Each row is a point. Each copy is the shape, with its points in the same order, turned, moved and blurred by noise. Say if it was mirrored as well.

Shape, 7 rows:
[[  4 -16]
 [-42   2]
 [ 35 -38]
 [-11  28]
 [ 36  47]
 [ 16  -7]
 [ -1  30]]
Copy 1 (7 x 2):
[[-24 -21]
 [  8 -44]
 [-49   2]
 [ 18  -9]
 [ 22  43]
 [-19   1]
 [ 16   3]]
Copy 1 is: mirrored
Copy 2:
[[ -9  -9]
 [ 38 -27]
 [-47  -3]
 [ 33  14]
 [ 11  59]
 [-11   5]
 [ 24  22]]
Copy 2 is: mirrored
Copy 3:
[[-17  16]
 [-28 -26]
 [-10  58]
 [  9 -26]
 [ 45   2]
 [ -1  21]
 [ 15 -15]]
Copy 3 is: mirrored

Shape:
[[ -4 -41  -5  -6]
 [-24  12  -3 -19]
 [ 15  -2  -7 -16]
 [ 37 -17  19  -1]
 [ 11  14  17 -21]
 [-16  13  17 -14]
 [-27 -13 -25 -13]
 [-26 -18 -11  26]
 [  9   6 -36  -9]
 [-11  -4   7  60]]
Copy 1 (10 x 4):
[[ 22 -20  -7  16]
 [-12 -10  18 -25]
 [ 20   3  -8 -21]
 [ 45  21  -7  -1]
 [ 25  16  18 -33]
 [  5   3  28 -23]
 [-15 -26  -3 -11]
 [-18  -1   3  23]
 [ -7   7 -27 -23]
 [-17  38  14  39]]
Copy 1 is: only turned
Copy 2:
[[-27  19  -3 -19]
 [ 27   3  -1 -27]
 [  7  18 -19   1]
 [-12  30   2  28]
 [ 27  22   8  11]
 [ 25  11  19 -12]
 [  4   0 -13 -41]
 [-23 -20   7 -24]
 [ 13   0 -38  -6]
 [-25 -42  24  13]]
Copy 2 is: mirrored

Shape:
[[ 24  -3 -26  -2  11 -11  24  18]
 [-24  30  29  13   3   3   8  43]
 [-13   1  13   7  16 -14  13  -5]
 [ -1 -24 -16  -4 -13  -5   4   2]
 [ -1   8 -27 -34  27   4  -1  20]
 [ -8  -4   5   8  -9  -4 -21   5]
 [  0 -12 -12   9 -24  26   4  12]
 [ -5  31  20  26   0 -40 -29  -1]
 [ 10  25   6  -5  19   6   3   6]
 [ 29 -41 -19  32  18   0   1  -4]
 [-29  34 -16  18  23   8  14   8]]
Copy 1 (11 x 8):
[[  2   7 -13 -25  30 -32  24  32]
 [ -8  21   4  11 -28   7  49  14]
 [-11 -15  -3  -7  15   4  28  -2]
 [ 10  -6  14 -32  13 -25  14   5]
 [-31   8  14 -11  22 -20  12  45]
 [  9  -9  14 -14  -9   8   4   7]
 [ 22   9  19  -4   0 -35   5  -2]
 [  5 -27 -29 -14 -24  40  12  14]
 [-19  20 -14  -1  16   6  11  16]
 [ 39  -7  11 -13  56  -6   5  13]
 [-17  -8 -11  35   3 -10  28  18]]
Copy 1 is: mirrored
Copy 2, 11 rows:
[[-15   2 -23 -41  -7   7  -6   0]
 [  5 -39   1   7 -35 -22  20  -2]
 [ -7   2  -5   8   4 -10  19 -13]
 [  9  14 -29   2  -2  17 -14  -4]
 [-17 -29  -3 -23  16   9 -28  -1]
 [ 28   1 -13   9  -3  -8  -2   5]
 [ 33  -3 -18  -9 -23  26  -6 -12]
 [ 17  15   5  14  -3 -60   0  11]
 [  7 -14  17 -21  -1 -10   8   2]
 [ 24  23 -47 -38  16   7   8 -15]
 [ -2 -20   8  -8 -14 -19  -2 -48]]
Copy 2 is: mirrored
Copy 3, 11 rows:
[[  8  18 -24 -26 -16 -16  -4  25]
 [-34  -2  -4  34   5 -15   2  52]
 [ -6 -18   7   9 -25  -6   0  21]
 [ 29  16   2   2   3 -13  -7   9]
 [  1  17   1 -31   8  10  12  46]
 [  1   3   1  21   7   4  -6   8]
 [ 20   7 -25  15  16 -18  13   3]
 [-42  -5   3  28 -11  19 -30   0]
 [-30   7 -10  -5 -13   8  17  23]
 [ 42   9 -29   5 -40  12  -9   5]
 [-18 -31 -24 -10   7  -1  -2  36]]
Copy 3 is: mirrored
